Rows are points. Two turns around zero, p and q, are shown by what they do to some points. Where does a point land after both, in the order given? Backwards means that the second turn is done in reverse. Each puzzle has new turns, and all numbers are rounded.

Turn p:
[ 3.7 -0.3] => [ 3.0 -2.2]
[-2.3  1.7] => [-1.1  2.6]
[-2.1  0.0] => [-1.8  1.1]
[-2.5  0.5] => [-1.9  1.7]
[ 3.1 -1.9] => [ 1.7 -3.2]
Turn q:
[-0.7  0.3] => [-0.8 -0.1]
[ 0.9 -2.5] => [ 2.0 -1.7]
[4.6 0.1] => [3.9 2.4]
[-2.1  2.3] => [-3.0  0.9]
[-2.7 -0.2] => [-2.2 -1.5]
Where do these land?
p, then q backwards: [ 0.4 -1.4] => [-1.0 -1.0]
p, then q: [-1.3  0.3] => [-1.3  0.3]
q, then p: [-0.5  4.4] => [-0.5  4.4]
q, then p: [ 1.5 -3.3] => [ 1.5 -3.3]

Turn p:
[-2.1  1.6 -0.8] => [-2.8  0.1 -0.1]
[-3.3  2.4  2.0] => [-3.5 -2.3  1.9]
[ 3.0 -0.6 -0.4] => [2.6 1.7 0.3]
[ 2.4 -3.4 -0.8] => [ 3.6  0.5 -2.1]
Turn q:
[ 2.5 -3.5 -0.8] => [ 4.2 -0.2  1.2]
[ 0.1 -2.4  0.9] => [ 1.3 -1.4  1.6]
[-2.2  1.5 -1.2] => [-1.7 -0.7 -2.3]
[-0.4  4.5  1.2] => [-3.9  2.5 -0.6]
Where do these land?
p, then q: [1.5 0.7 0.2] => [-0.7  1.2  0.9]
p, then q: [ 1.7 -3.0  2.7] => [3.6 1.5 2.1]
q, then p backwards: [-1.5  1.6 -4.7] => [-1.5 -3.8 -3.2]
q, then p backwards: [-1.8  0.7  1.7] => [-2.1  1.4  0.6]

Turn p:
[ 3.8 -0.4  1.7  0.9] => [ 2.8  1.0  1.6 -2.6]
[-1.2  2.4  2.0 -1.7] => [-2.5  2.8 -0.4 -0.5]
[-1.3 -0.7 -6.0  1.0] => [ 0.8 -4.4 -3.7  2.3]
[ 0.1 -0.5  2.3 -5.2] => [-4.2  0.2  1.7 -3.4]
[ 1.6 -1.2  1.7  1.1] => [ 1.7  0.5  2.1 -0.7]
[-0.7  1.2  0.2  2.3] => [ 1.3  1.4 -0.6  1.8]
[-2.2 -0.7 -1.8  1.7] => [ 0.2 -1.4 -0.7  3.0]
Turn q:
[ 2.7  1.9  2.4 -0.7] => [ 0.3 -0.3  4.1  0.3]
[-0.8 -2.1 -3.0  2.9] => [ 0.9  0.3 -4.0  2.4]
[ 0.7  2.9 -2.3 -2.0] => [ 2.5  2.6  1.0 -2.0]
[-3.4  2.0  2.2 -2.9] => [-3.2  1.3  1.1 -3.9]
[-0.9 -1.3  1.5  1.6] => [-2.0 -1.0 -0.6  1.3]
[ 1.8 -3.5 -0.7  1.1] => [ 1.5 -3.0 -1.5  1.9]
Where do these land?
p, then q: [ 0.4  0.1 -1.0 -2.6] => [-0.1 -0.5 -1.7 -2.2]
p, then q: [-1.3  0.0 -3.5  2.5] => [ 2.1 -0.6 -2.2  3.3]
p, then q: [ 1.8 -1.6  3.3 -0.8] => [-1.8 -1.0  3.1 -1.8]
q, then p backwards: [ 0.4 -1.8  3.5 -2.4] => [ 0.5 -3.6 -0.6 -2.9]
p, then q: [-2.7  3.1 -1.9  2.6] => [ 1.9  3.2 -1.9  3.2]
p, then q: [-2.5  0.5 -1.8  2.7] => [ 0.7  0.9 -1.5  3.7]
q, then p: [ 3.8 -0.2  1.3 -2.1] => [ 0.7  0.4  3.9 -2.1]

Turn p:
[-0.1  0.0 -0.4  1.7  0.6  2.4] => [-0.1 -0.6 -1.5  1.7 -1.1  1.6]
[-0.1 -1.7  0.5  0.0 -4.7  0.0] => [ 3.2 -2.1  2.4  0.2 -1.5 -1.6]
[-1.2 -0.6 -2.9 -1.9  2.1 -1.1] => [-3.0 -1.2 -1.6 -1.7  1.0 -1.6]
[ 4.2 -1.7  2.3  0.0 -2.8  0.6] => [ 5.4  0.3  0.6  1.4  1.6 -0.5]
[-1.0  4.4 -1.6 -2.3  3.2 -0.5] => [-3.3  1.7 -1.9 -4.1  0.3  2.0]
[-4.5 -0.4  0.2 -1.8  3.2 -0.5] => [-5.2 -1.4  1.4 -0.7  1.2  1.0]
[ 2.9 -0.1  1.7  4.3 -1.6 -0.9] => [ 3.1  3.2  0.3  3.2 -1.5 -1.0]
Turn q:
[ 0.9 -2.1  0.9 -1.9 -1.4  1.8] => [ 0.6 -2.9  0.3 -0.7 -0.9  2.1]
[ 3.3 -0.9 -0.4 -1.8 -1.2 -1.0] => [ 1.4 -0.3 -0.6 -1.5 -3.5  0.8]
[ 0.7 -2.0 -4.5  0.9 -1.6 -3.3] => [ 1.4 -0.4 -4.3  0.1 -2.2 -3.6]
[-3.4  1.1 -2.5 -2.5  0.6  0.4] => [-2.0  0.1 -2.9 -2.2  2.9  0.2]
[-0.9  0.7  5.0  1.2  2.9  0.8] => [-0.6  0.7  5.6  0.3  2.1  0.2]
[1.2 2.9 3.0 3.5 3.3 2.0] => [1.2 3.6 4.4 2.7 2.0 1.2]
[-3.6 -0.1 -1.8  1.2  1.3  3.2] => [-0.1 -0.8 -1.5  1.5  4.9  0.5]
[ 1.0  1.0  0.8  0.6 -3.3  0.7] => [-1.4 -0.4 -0.2  2.1 -2.3  1.6]
[ 0.8 -0.7 -0.5 -1.2 -0.6 -4.6] => [-0.5  0.4 -0.6 -2.3 -3.0 -3.0]
Where do these land?
q, then p backwards: [-1.6  4.2 -1.3 -3.4  0.7 -0.1] => [ 0.2  3.8 -0.5 -1.5  4.0 -1.0]
q, then p: [-1.2 -2.9  1.0 -0.9  1.3  0.9] => [-0.2 -0.6  0.3  1.3  3.4 -0.6]
q, then p: [ 1.2 -2.2  0.5 -0.1 -4.3 -0.8] => [ 1.9 -2.6  1.4  1.6 -1.8 -2.7]
p, then q: [ 0.8 -0.3  1.0 -3.1 -0.1 -3.6] => [-0.6  1.8  2.4 -3.8  0.1 -0.6]
q, then p: [-1.8  0.9 -3.4  5.2 -1.0  1.3] => [-2.3  3.2 -3.2  2.5 -3.1 -1.9]
p, then q: [ 1.9 -1.8 -1.4  3.1  0.7  2.2] => [ 2.1  0.8 -2.4  3.2 -0.4 -1.6]
q, then p: [ 0.6  2.1  3.6 -0.7  2.8 -0.1] => [ 0.2  1.4  2.5 -0.9  1.4  3.9]

Turn p:
[-2.4  0.3 -3.4  1.3  2.1  1.8 -2.2  2.4] => [-1.5 -0.8 -3.8 -2.7 -1.2  2.3  1.0  2.3]
[ 0.1  0.3  4.0 -0.1 -3.9 -1.9 -0.6 -0.5] => [ 2.9  0.8  1.8  2.6 -0.2  0.8 -3.1 -2.5]
[ 1.8 -1.6  1.8 -0.2 -2.9 -0.6 -1.6 -3.6] => [ 0.2  0.8  1.7  1.7  1.8  0.9 -0.3 -4.8]
[ 0.7 -0.8 -3.0  2.4 -1.5 -0.1  2.3  1.0] => [ 1.2  1.5 -2.6  0.1 -1.5 -2.0  2.7 -0.4]
[-2.2 -0.3  0.8  2.7  4.1  3.6 -0.3  0.8] => [-0.9 -1.6 -1.5  0.9  1.6  3.1  2.2  4.5]
[-2.0  3.4 -2.7 -0.9  3.0  1.3  1.3 -0.3] => [-2.1  1.7 -0.9 -2.9  1.1 -0.9 -0.2  4.2]
[ 0.1 -1.7  2.5 -1.8 -0.3 -3.9  0.1 -1.6] => [-1.4 -1.0  1.9  2.9 -0.3 -1.6 -2.8 -2.2]
[-0.7 -1.4 -3.2 -0.9 -0.5  3.6  1.7  2.7] => [-0.3  1.2 -0.1 -2.1 -3.5  0.7  3.9  1.7]
[ 4.6  1.9  3.0 -2.6 -0.1 -3.9 -0.7 -1.1] => [ 1.6 -2.5  3.5 -0.5  2.2 -3.4 -3.5 -2.8]
Turn q:
[ 2.5 -2.7  0.8 -3.0 -3.3  2.9 -1.3 -1.5] => [-4.0 -4.4  1.7 -0.3 -2.2  1.6 -0.8  0.7]
[-0.3  0.4  1.1 -2.0  2.0  0.3 -2.6  4.4] => [ 2.0  1.7  2.1 -0.4 -1.2  0.7 -4.7  0.2]
[ 0.1 -2.6  0.2  2.4  1.0 -1.3  3.3 -0.4] => [ 1.7 -2.1 -1.6  2.2  2.4 -1.3  1.3 -1.6]
[-3.7  0.4 -4.6 -1.2 -2.0 -0.5  2.2 -0.8] => [-3.3  1.8 -3.0  1.0  1.9 -2.9  0.1  3.1]
[-4.7  2.6  2.0 -0.9 -3.7 -2.7 -0.2  1.0] => [ 0.5  3.7 -1.3  3.5 -3.0  0.7  1.0  4.2]
[ 2.1 -2.2 -1.7  3.3  1.1  1.0  1.7  0.6] => [ 1.3 -2.9 -2.4 -1.4  2.4 -0.5 -0.3 -2.1]
[ 1.0  3.0 -1.1 -1.6  1.3  2.5  1.8  1.9] => [-0.1  1.1  1.3 -2.1  3.4  1.9 -1.5  1.8]
[ 2.5  3.6  0.7  2.8  2.2 -0.1  0.6 -2.5] => [ 1.7  1.1  0.9 -3.0  1.6  1.3  4.1 -1.9]
[-3.9 -2.4  0.1  1.4  2.4 -0.6 -1.9 -2.5] => [-1.4  2.3 -1.3  2.5 -1.2 -1.9  0.1 -4.4]
[ 2.5 -2.5  1.6  0.2  2.4 -3.0 -1.1  0.8] => [ 3.3 -1.9  2.3  0.5 -1.2 -2.2 -0.5 -2.2]
[ 2.0  2.3  1.0 -1.3 -3.4  1.5 -2.5 -1.0] => [-1.8 -0.6  1.3 -2.5 -3.1  2.6  1.1  2.1]
Where do these land?
p, then q: [ 2.6 -2.3 -0.2 -0.6 -3.2 -0.7 -0.7 -1.9] => [-1.7 -0.2  0.9  0.6  0.2  0.1  4.6 -1.3]
q, then p: [-1.6  2.0  2.3 -0.4  5.1 -0.5  1.9 -1.9] => [ 1.0  0.0  1.0  1.3  5.5 -1.3 -0.6  3.1]
p, then q: [ 0.9  2.9 -0.4  1.0  2.5  0.3  1.7  0.8] => [ 2.7 -0.2  1.4 -0.1  0.8 -1.9 -2.4  0.9]
p, then q backwards: [ 2.3  2.5  0.0 -3.7 -3.3  1.3 -2.7 -0.3] => [ 3.3  2.0  0.4  0.2  4.2  1.6 -3.0  1.0]
p, then q: [-1.5 -0.3  4.2  6.9  2.4 -3.6  2.8 -0.5] => [ 5.3 -0.9 -5.1 -3.9  0.9 -2.9 -0.8 -3.8]
q, then p: [-1.7  0.1 -0.1 -2.7 -0.5 -1.9 -2.0  1.3] => [ 2.9 -0.2 -1.2 -0.2 -0.6  0.8 -2.8 -0.9]
q, then p: [-3.3 -2.4 -1.5  1.2 -3.9  1.0  2.9  0.3] => [-1.4  0.2 -5.6 -0.8 -2.2  0.1  2.3  0.9]
q, then p backwards: [-0.7 -0.1 -1.0 -0.2 -1.8  2.5 -2.5 -1.2] => [-2.3 -1.2 -2.4 -1.7  0.5 -0.3 -1.6  0.2]
p, then q: [ 1.6 -2.4  0.7 -2.5  2.3  1.4 -1.4  3.1] => [-1.2 -3.5 -0.2  4.1 -0.7  1.0 -1.5  0.2]
p, then q: [ 1.4 -0.1 -4.1  0.9  0.5  0.1  0.0  0.4] => [-1.4  0.2  0.5  0.8  1.9 -2.9  0.4  2.3]

Turn p:
[ 2.3  3.8  1.3  0.9  3.2  3.1  1.9 -0.3  0.4] => [-0.4  4.3 -1.7 -0.9  2.4 -1.6  0.8 -0.3  3.8]
[ 1.3 -1.0 -0.6 -0.9 -3.2  1.0 -2.6 -0.1 -2.9] => [ 1.6 -0.2  1.0 -1.7 -0.9  4.5 -0.6 -1.1 -1.1]
[ 3.2  1.2 -3.3 -2.2  1.7 -2.0 -1.6 -1.1  3.5] => [-0.3 -3.2 -1.1 -4.9  1.0 -2.9 -1.7 -0.8  1.3]
[ 0.0  1.7  1.9 -3.0 -0.7 -2.4  2.2  1.4 -2.1] => [-1.1  0.8 -1.6  0.8  3.6  0.7 -0.5 -0.7 -3.7]
[-1.0  1.1 -1.3 -0.9 -0.9  0.1 -4.3  0.9  2.0] => [-2.8 -2.1 -0.6 -2.5 -2.3  1.6 -0.7  0.7  0.8]
[-2.0 -1.9  0.4  1.5 -1.7 -2.0  0.3  3.8 -1.3] => [ 0.6 -0.4 -0.6  1.9 -1.7  1.0  1.1  3.1 -3.8]
[-0.7  0.2  0.0  3.5  3.3 -2.6  1.4 -3.6  0.4] => [ 1.9 -0.6 -1.6  3.5 -0.5 -3.9 -2.3 -0.6  2.4]
[-2.7  0.1  2.9 -1.8 -1.7  0.2  2.1  2.6 -3.4] => [-1.5  1.8 -0.1  3.2  2.0  3.0  1.8  0.4 -3.6]
[ 0.4 -1.8 -2.8 -0.8  0.6 -1.4  0.0 -0.7 -2.7] => [ 3.1 -2.9 -0.7  0.3  1.0  1.0  0.4 -0.8 -0.5]
[ 0.3  3.1 -0.7 -1.4 -1.5  4.8  1.7 -0.3  2.6] => [-3.0  2.8  0.8 -2.7 -0.1 -0.7  3.3 -2.9  1.6]
[-3.4 -3.9  1.7  0.7 -0.2  2.3 -3.5  1.9  1.7] => [-2.2 -1.4  3.9  1.4 -2.9  2.3  0.7  3.9  1.1]
[ 2.3 -2.4  0.5  4.3  1.1 -1.1  2.4 -4.5  2.0] => [ 3.9  1.1  2.2  1.6 -1.5 -5.1 -2.4 -1.1  1.8]
Turn q:
[-0.3 -2.0  0.4 -1.3  0.9 -1.6  2.2 -0.3  3.3] => [ 0.5  0.6  1.4  1.7  2.1 -1.4  2.4  1.1  2.5]
[-2.6 -1.6  3.9 -3.6  1.2  0.9 -2.1 -1.4 -3.7] => [-2.1 -1.7  3.1  1.8  1.6  5.4 -0.3 -2.2 -1.7]
[-0.4  1.3 -0.9  0.9 -4.1  2.5 -1.7 -0.2  3.0] => [ 1.5  0.7 -3.3 -1.2 -2.2  1.6 -1.3  0.2  3.8]
[-1.3 -0.1  1.3 -1.9 -3.3 -2.2 -2.2  2.8 -2.9] => [-3.2 -3.1  1.2 -2.8 -0.8  3.0 -0.5  2.2  0.0]
[ 2.5 -0.7  0.5  3.4  2.1 -1.1  3.3 -3.4  1.0] => [ 3.0  2.2  2.8  1.3 -1.2 -4.3  0.9 -1.8 -0.4]
[-0.3  0.0 -0.1  2.6  1.7  2.8 -3.0  1.0 -1.4] => [-1.1  0.3 -1.9  2.1 -1.5  0.4 -3.7 -0.7 -2.0]
[ 0.6 -1.9 -2.5  1.1 -1.8  0.0  3.0  3.1 -3.5] => [ 0.8 -1.6 -0.6 -0.5 -2.6 -0.5  2.1  4.2 -3.6]
[ 0.6  0.9 -3.1  0.5  2.9 -3.5  0.7 -2.9  2.8] => [-1.1  1.6 -0.6 -0.1  1.3 -5.0  2.8 -2.8  1.3]
[ 2.7  0.6 -0.4 -1.1 -0.4  1.4 -2.1 -2.3  0.4] => [ 1.8 -2.0 -1.3 -0.3  0.2  0.0 -1.0 -3.2  0.9]
[ 2.3 -0.5  2.0 -2.5  0.3 -2.1 -2.1  2.5 -1.3] => [-1.4 -4.1  1.8 -1.0  2.3 -0.1 -1.8  1.0 -0.2]
[-3.8  3.8 -1.1  1.7  0.6  3.0  4.1  1.1  2.2] => [ 1.4  7.0 -2.7 -0.7  0.8  1.0  0.6  2.1 -0.7]
Where do these land?
q, then p: [ 1.8  3.0 -1.4 -3.5 -2.1 -1.0 -0.2  4.0 -1.6] => [ 0.1 -3.9  1.3 -1.1  4.1  1.9  2.8  1.9 -0.4]
q, then p: [-3.5  0.5 -1.7 -1.7 -1.9 -0.4  1.1 -0.6  3.4] => [-2.4  0.6 -0.9 -1.2  0.3 -3.6  3.5 -1.1  0.6]
q, then p backwards: [ 0.3  1.2 -2.8 -0.1  0.0  0.6 -2.2  1.5 -2.4] => [-0.7  2.3 -1.4 -1.0 -1.3 -3.0 -1.0  1.4  0.4]
p, then q: [ 0.1 -2.6  2.1  1.1  2.5 -3.1  3.3 -2.0 -2.4] => [-1.0 -0.6  1.6  0.6 -1.8 -5.1 -3.5 -1.1 -1.5]
q, then p: [-1.9  0.0  2.8  2.9 -0.5 -3.1 -1.0 -2.7  3.5] => [-5.3  1.4  0.2  0.3 -2.1 -2.5 -2.9 -1.1 -0.3]
p, then q: [-2.1  2.4 -0.5 -2.3  1.2  0.1 -0.6 -2.1  3.1] => [-2.8  1.9  0.5  2.0 -0.3  0.8  2.8 -0.9  2.5]
p, then q: [ 0.8 -2.2  2.9  2.7  0.5  2.2 -2.6  4.1 -1.3] => [ 1.5  0.3 -2.1 -1.7  1.5  1.3 -4.3  4.4 -0.6]
p, then q: [ 2.3 -2.3 -2.5 -1.7  0.4  2.7 -1.5 -2.5  0.1] => [ 2.9 -1.4  2.0  2.2  2.8  0.6 -0.1 -1.1  2.7]
q, then p: [ 4.2 -2.9 -1.4  2.7  2.6  2.8  3.2  0.1 -1.9] => [ 6.3  1.8 -2.1 -0.5 -0.6  1.0 -2.8  1.0 -2.6]
q, then p: [-2.2  2.9  2.5 -0.1 -2.8 -0.6  0.4  0.2 -0.5] => [-3.9  1.1  1.0 -1.6  1.7  1.8  1.0 -0.7  0.7]
